Each point is reached from the start by the listed moves, each made once or not at all, plus a little noise. Is the number of moves made odd or even? Then give how often each move was made.
In the rows, 128 means zero.

Moves:
(1): [164 133 106 140 136]
(2): [131 105 145  46 161]
Start: [134 152 136 149 144]
Points:
[173 135 130  83 187] => even (1, 1)
[136 130 151  69 178] => odd (0, 1)
[132 151 137 149 147] => even (0, 0)

Moves:
(1): [138 167 104  44 113 113 122 131  96 162 112]
(2): [102 154 141 127 183 143 129 133 135 114 167]
(3): [129 103 129 127 141 115 126 141 167 138 147]
(4): [167 100 119 139 173 158 155 123  91 134  98]
(5): [133 133 125 138 143 103 116 133 115 119 115]
(6): [ 98 135  81 138 138 115 157 115 105 131 150]
(7): [161 134 149 127 124 106 151 126 138  99 129]
(8): [147 120 119 107 107  99 140 139  78 115 150]
(9): [133 163 130 169 132 111 146 133 118 140 134]
Start: [135 139 152 124 115 164 137 143 177 115 133]
Points:
[130 230 115  97 195  69 187 161 154 126 193] => odd (1, 1, 1, 0, 1, 1, 1, 0, 1)
[ 87 176 118 145 195 138 155 138 149  97 183] => odd (0, 1, 0, 0, 1, 1, 0, 0, 0)
[141 158  69  38 117  66 158 159  99 140 167] => odd (1, 0, 1, 0, 1, 1, 0, 1, 0)
[195 200 150  86 128  72 160 169 166 130 132] => odd (1, 0, 1, 0, 1, 0, 1, 0, 1)
[199 114 135 155 156 134 190 169 119 133 151] => even (0, 0, 1, 1, 0, 0, 0, 1, 1)

Moves:
(1): [149 149 137 127 133 120 135 144 136 118 123 120 118 101 126 128 129 103
 107 140 133 125 133 148]
(2): [131 137 103 140 107  99 129 135 106 121 125 124 113 122 146 129 139  84
 140 130 148 112 143 127]
(3): [140 106 135 126 138 106 124 126 136 142 116 123 125 144 123 133 136 133
 139 119 124 135 114 133]
(4): [116 131 148 122 122 109 147 119 111 135 113 131 144 112 139 102  86 102
 101  98 137 123 149  96]
(5): [146 120 122 157 116 141 127 120 148 142 116 123 116 138 135 123 103 148
 145 124 169 125 142 136]
(6): [129 131 129 132 139 129 128 142  95 112 125  91 141 114 134 121 135 117
 128 112 124 121 136 122]
(7): [146 112 119 122 123 139 135 134 127 119 141 118 150 124 128 115 111 113
 138 137 140 139 128 135]
(8): [135 139 124 132 142 135 112 144 119 132 124 139 137 131 131 137 132 144
 118  93 141 121 135 135]
(9): [120 147 144 119 130 126 131 139 132 151 137 120 138 115 136 123 125 137
 137 119 126 135 134 110]
(10): [135 132 140 136 129 126 114 108 140 126 146 126 129 132 118 138 123 149
 132 115 121 142 141 139]
(11): [139 140 121 142 127 108 136 149 118 122 129 134 101 158 125 127 128 137
 120 131 129 133 129 108]
(12): [119 115 123 141 132 132 139 127 141 132 138 137 134 124 106 106 141 137
 128 142 120 128 138 127]
(13): [130 141 132 129 135 120 137 118 122  99 124 126 111 117 148 112 156 114
 128 120 133 140 119 115]
(14): [159 108 146 131 133 126 100 111 134 139 124 145 111 124 126 116 126 149
 139 139 132 124 141 109]
(15): [132 112 124 112 147 120 161 128  97 125 140 136 131 113 153 146 136 146
 128 121  98 132 126 130]
(16): [136 143 123 129 146 131 127 102 122 151 107  97 138 164 137 130 151 120
 131 141  89 159 123 131]
(17): [119 133 100 110 144 136 130 116 123 138 129 111  85 113 116 105 139 115
  98 123 145 123 134 115]
(18): [138 126  83 135 159 129 134 138 130 117 126 128 127 151 117 128  94 156
 159 130 112 125 121 121]
(19): [115 112 120 138 154 133 126 106 111 148 138 130 122 114 113 111 117 138
 122 125 132 131 105 124]
(20): [150 122 118 109 146 131 124 110 135 124 146 127 146 157 141 128 114 157
 110 139 159 111 110 154]
(21): [121 127 137 127 100 128 113 147 132 141 113 136 123 126 130  90 138 141
 132 125 136 137 126 135]
(22): [123 118 145 115 142 135 138 147 126 122 128 118 117 132 142 109 121  96
 129 138 125 149 140 121]
(23): [118 119 113 145 136 116 101 133 139 128 133 118 125 125 146 136 152 138
 114 134 134 136 122 130]
(24): [137 109 126 147 131 136 113 129 148 151 148 120 122 133 124 123 123 141
 133 117 105 106 103 142]
Start: [140 102 136 136 158 130 130 107 149 158 133  94 132 139 111 149 135 118
 143 137 147 151 147 129]
Points:
[221  76 118 140 202 100  92 157 150 189 148   9  68 108 111  39 110  85
 189 116 159 163 173 120] => odd (1, 1, 1, 0, 0, 1, 1, 0, 1, 1, 0, 0, 0, 1, 0, 0, 1, 1, 0, 0, 1, 1, 0, 1)
[216 106 124 198 200  69 144 120 145 214 111  20  81 169 152  23  69  81
 186  97 162 219 151  98] => even (1, 1, 1, 1, 1, 0, 1, 0, 1, 1, 1, 0, 1, 0, 0, 1, 0, 1, 1, 0, 1, 1, 0, 1)
[157 107 150 152 227 106 122 136  80 173  84  39  92 188 143  66 198 106
 137  90 127 225 122 100] => odd (0, 0, 1, 0, 0, 1, 0, 1, 0, 0, 1, 0, 1, 0, 0, 1, 0, 0, 1, 0, 1, 1, 0, 0)
[173 105 123 196 240 118 122 114 157 217 110  64  84 219 109  60 136 202
 198  94 142 247 150 101] => odd (0, 0, 1, 0, 1, 0, 0, 1, 1, 1, 1, 1, 1, 0, 0, 1, 0, 1, 1, 0, 1, 1, 0, 0)
[187 117 174 113 223 111 139 101  66 173 142  61 109  10 148  30 124 122
  88  38 182 178 193  81] => odd (1, 0, 0, 1, 0, 1, 1, 1, 1, 1, 0, 0, 1, 1, 1, 0, 1, 0, 1, 0, 1, 0, 0, 0)
[230  85 118 173 184  91 155 143 198 186 138  72 126 173 126  21  57 173
 158 113 206 148 126 125] => odd (1, 0, 1, 1, 1, 0, 1, 0, 1, 0, 1, 1, 1, 0, 0, 0, 0, 1, 0, 1, 1, 0, 0, 1)
[142 118 111 182 159  98 122  97 161 230 133  60 147 164 113  65  99 130
 183 102  87 164 170 103] => odd (0, 1, 0, 1, 0, 0, 0, 0, 1, 1, 0, 1, 0, 0, 0, 1, 0, 1, 0, 0, 1, 0, 0, 1)
[201 114  90 166 220 100 128 100  92 173 133  48  33  55 147  55 133 152
 174  97 192 159 182  96] => odd (1, 1, 0, 0, 1, 1, 0, 0, 1, 1, 0, 0, 1, 1, 1, 0, 1, 1, 1, 0, 1, 0, 0, 0)
[212  90  88 179 169 115 105 134 169 182 160  59  10 164 137  29  95 137
 211 120 204 177 182  78] => odd (0, 1, 0, 0, 1, 0, 1, 0, 1, 1, 1, 0, 1, 1, 0, 0, 1, 1, 0, 0, 1, 1, 0, 1)
[201 102 139 153 235 103 133 134  62 154 139  92 101  99 122 139 144 157
 108 105 142 141 156 111] => odd (1, 0, 0, 0, 0, 1, 0, 1, 0, 0, 1, 0, 0, 1, 1, 0, 0, 0, 1, 0, 0, 0, 0, 0)
[205  87  86 112 233  74 115 159  68 162 163  47 102 136 190  54  85 148
 114  74 209 164 214  66] => even (0, 1, 0, 1, 0, 1, 1, 1, 1, 1, 1, 0, 0, 1, 1, 0, 1, 1, 0, 1, 1, 1, 1, 0)

Moves:
(1): [126 129 125 143 124 128 132 131 111 136 129 113 121 114 120 123 129 121
 139 133 121 128 117 130 114 125]
(2): [127 132 120 130 131 135 153 131 122 122 118 142 119 122 122 111 133 129
 134 132 134 137 135 142 121 128]
(3): [140 137 131 117 121 124 124 123 127 129 135 131 120 116 140 125 120 132
 117 129 134 140 126 126 120 113]
(4): [124 124 133 131 136 148  99 150 135 108 132 146 133 124 148 144 137 142
 118 141 133 118 120 125 117 133]
(5): [128 132 137 130 129 127 137 124 125 136 130 122 135 132 133 125 126 121
 140 135 121 125 127 128 135 123]
(6): [134 126 122 134 119 134 132 113 124 131 126 144 143 128 134 136 130 130
 130 135 134 145 116 129 137 125]
(7): [127 138 127 128 129 121 116 127 128 132 133 128 135 125 133 126 126 115
 127 129 132 135 127 130 120 124]
(8): [147 121 110 125 141 120 144 120 124 117 144 127 121 138 122 115 147 131
 125 139 115 127 120 131 111 128]
(9): [136 136 122 139 139 118 127 140 128 136 135 139 109 125 146 126 131 135
 143 118 128 123 130 123 133 127]
(10): [110 123 113 134 120 136 141 125 121 132 137 134 118 127 110 115 134 125
 128 113 117 136 129 123 136 131]
(11): [137 117 125 124 117 133 130 133 135 139 133 131 133 120 132 124 145 132
 124 128 134 136 134 125 132 123]
(12): [130 132 132 132 131 146 117 131 132 122 127 122 126 133 117 132 120 135
 127 144 143 141 131 131 158 140]
(13): [125 127 126 124 123 118 124 117 127 130 110 129 125 127 125 113 126 138
 116 146 116 137 131 119 133 120]
(14): [137 119 139 145 146 129 126 129 113 119 133 128 148 109 130 130 119 144
 122 131 140 120 141 134 126 130]
(15): [120 121 121 138 129 125 133 130 122 129 134 114 129 108 121 125 110 127
 121 135 122 126 120 120 135 135]
(16): [131 121 133 131 123 131 119 137 130 122 118 127 134 136 126 117 129 128
 131 126 114 141 122 135 118 133]
(17): [133 107 125 113 113 142 128 135 131 148 138 126 129 132 134 103 128 127
 137 129 142 119 128 127 137 123]
(18): [127 123 125 118 127 131 126 117 133 133 124 132 132 109 140 129 129 131
 130 122 129 127 126 128 126 132]
(19): [140 117 113 114 127 151 132 131 134 135 133 122 121 145 123 134 131 111
 101 115 133 126 146 115  96 123]
(20): [131 116 128 132 132 128 134 131 128 133 131 128 130 127 126 149 130 131
 123 138 127 126 136 138 126 118]
(21): [135 139 132 128 133 123 123 135 133 146 127 140 132 133 127 124 134 130
 117 126 122 125 131 130 128 146]
(22): [109 114 126 119 144 134 137 135 125 148 126 132 120 148 163 116 138 127
 125 133 139 135 127 139 136 131]
(23): [133 127 119 109 138 123 130 134 114 118 132 133 125 141 126 133 127 121
 131 128 133 130 121 123 133 137]
(24): [118 144 118 124 126 130 137 122 129 120 136 116 138 129 137 121 127 137
 132 143 127 123 130 131 123 145]
Start: [120 138 128 111 122 126 126 139 133 121 148 133 143 142 138 106 134 143
 119 112 125 130 141 136 110 142]
Points:
[129  74  70  87 110 180 132 157 113 195 161 151 123 160 174  63 167 129
 111 131 146 195 141 132 124 134] => odd (1, 0, 0, 0, 0, 1, 1, 0, 1, 1, 1, 1, 1, 0, 0, 1, 1, 1, 1, 1, 0, 1, 1, 0)
[116  85  39  83 129 175 207 148 129 171 197 139 104 138 179  18 178 146
 111 111 137 137 158 133  87 160] => odd (0, 1, 0, 0, 0, 0, 0, 1, 1, 1, 1, 0, 0, 0, 1, 0, 1, 1, 1, 0, 0, 1, 0, 1)
[172 119  92 101 118 165 152 136 114 159 173 107 164  94 147   7 135 155
  88 178 127 167 158 143  66 157] => odd (1, 1, 1, 0, 1, 0, 1, 1, 0, 0, 1, 1, 1, 1, 1, 1, 1, 1, 1, 0, 1, 0, 0, 1)
[121 139  84  91 114 172 131 130 106 127 191 146 158 123 174 130 142 123
 100 136 127 152 127 129  54 133] => even (1, 0, 1, 1, 1, 1, 1, 0, 0, 1, 0, 0, 0, 0, 0, 0, 0, 1, 1, 1, 0, 0, 1, 1)
[119 113  73 129 153 174 159 155  89  78 191 136 151  80 127  73 153 180
 115 165 135 143 129 144 104 194] => even (1, 1, 0, 1, 0, 0, 0, 1, 0, 1, 1, 1, 0, 1, 1, 0, 0, 1, 0, 0, 0, 0, 1, 1)
[113  98  76 103 141 144 164 113  92 140 154 147 124 156 141  87 165 152
 113 164 116 182 114 147 137 150] => even (1, 0, 0, 0, 0, 1, 0, 1, 0, 1, 0, 1, 1, 0, 0, 0, 0, 1, 0, 1, 0, 1, 1, 0)
[140  81  69  69 145 206 169 156 115 158 195 180 126 157 176  74 160 145
  76 158 154 166 132 145 111 161] => even (0, 1, 1, 1, 1, 1, 0, 1, 0, 1, 0, 1, 0, 0, 1, 0, 1, 1, 1, 1, 1, 1, 1, 0)
[136  85  71 138 174 152 194 155  87 128 188 169 127 134 150  83 162 172
 115 150 155 177 144 159 155 159] => even (0, 1, 0, 0, 0, 1, 0, 1, 1, 1, 1, 1, 0, 1, 1, 0, 0, 0, 0, 1, 0, 1, 1, 0)
[148  80  99  62 110 181 105 153 122 130 174 164 147 114 166  77 150 165
  64 113 154 139 163 104  85 127] => even (0, 0, 1, 1, 0, 0, 0, 0, 0, 1, 1, 0, 1, 1, 0, 0, 1, 1, 1, 0, 0, 0, 1, 0)
